Each row is a point. Any point is a mix of the corners, with weights that add up to 1. It lies inside the corners' shape when no weight is negative. Say inside or outside, and name the corners with a negative weight.

Corners:
(1): [-0.26 -0.52]
(2): [0.96 0.48]
(3): [-0.20  0.16]
Points:
[-0.17 -0.03] => inside
[ 0.38 -0.10] => outside (3)
[-0.17 -0.39] => inside
[-0.33  0.01] => outside (2)
[ 0.05 -0.25] => inside
[-0.18 -0.04] => inside

Corners:
(1): [-0.25 -0.68 -0.08 -0.29 -0.10  0.13]
(2): [ 0.41 -0.22 -0.05  0.13 -0.02  0.64]
(3): [ 0.07  0.34 -0.08 -0.31 -0.19  0.53]
(4): [-0.27 -0.35  0.33  0.08 -0.24  0.11]
(5): [ 0.20  0.20 -0.02 -0.25  0.30  0.32]
(6): [ 0.23 -0.01  0.40 -0.28 -0.19  0.59]
(7): [-0.23 -0.11 -0.14 -0.12 -0.14 -1.84]
Points:
[-0.11 -0.18  0.19 -0.04 -0.09  0.13] => inside
[-0.01 -0.02 -0.22 -0.24  0.11 -0.34] => outside (4, 6)
[-0.15 -0.17  0.05 -0.06 -0.15 -0.64] => inside
[-0.06 -0.35  0.09 -0.19 -0.12  0.23] => inside

Corners:
(1): [-0.77 -0.01  0.18  0.15 -0.10 -0.37  0.51 -0.11  0.09]
(2): [ 0.21  0.13  0.34 -0.08 -0.10 -0.41 -0.55 -0.41 -0.37]
(3): [-0.35 -0.07 -0.34  0.22 -0.28  0.79  0.50 -0.36  0.03]
(4): [-0.86 -0.14 -0.09  0.48  0.23  0.43  0.08  0.42 -0.45]
(5): [-0.08  0.06  0.69  0.03 -0.01  0.20  0.96  0.23  0.33]
(6): [ 0.61 -0.27  0.27  0.22 -0.34  0.04 -0.21  0.44  1.10]
(7): [-0.41 -0.46  0.09  0.14 -0.27 -0.16  0.67  0.19 -0.51]
(8): [ 0.69 -0.26 -0.06 -0.48  0.72 -0.54 -0.07  0.11  1.15]
(9): [ 0.53  0.64 -0.49 -0.23  0.03  0.01  0.25  0.24  1.01]
(10): [-0.65 -0.23 -0.02 -0.65 -0.22 -0.01  0.00  0.15 -0.44]
Points:
[-0.64 -0.39 -0.06 -0.11 -0.04 -0.04  0.24  0.16 -0.15] => outside (2, 5, 9)
[-0.19 -0.12  0.06 -0.01  0.03 -0.18  0.27  0.02  0.22] => inside
[-0.21 -0.10  0.25  0.11 -0.05  0.09  0.43  0.20  0.10] => inside
[-0.09 -0.03  0.01 -0.20 -0.08 -0.27 -0.03  0.09  0.00] => outside (3, 5)
[-0.15  0.02  0.20 -0.02 -0.01 -0.04  0.56  0.27  0.38] => outside (2, 3)
[-0.29 -0.17  0.18  0.14 -0.21  0.34  0.75  0.29  0.00] => outside (1, 2, 8)
[ 0.27  0.00 -0.06 -0.05  0.06  0.19  0.07  0.13  0.65] => outside (1, 7)
[-0.01 -0.03  0.14 -0.12 -0.08 -0.15  0.31  0.03  0.38] => outside (4)
[-0.13 -0.12 -0.05 -0.08  0.00  0.08  0.18 -0.02  0.13] => inside
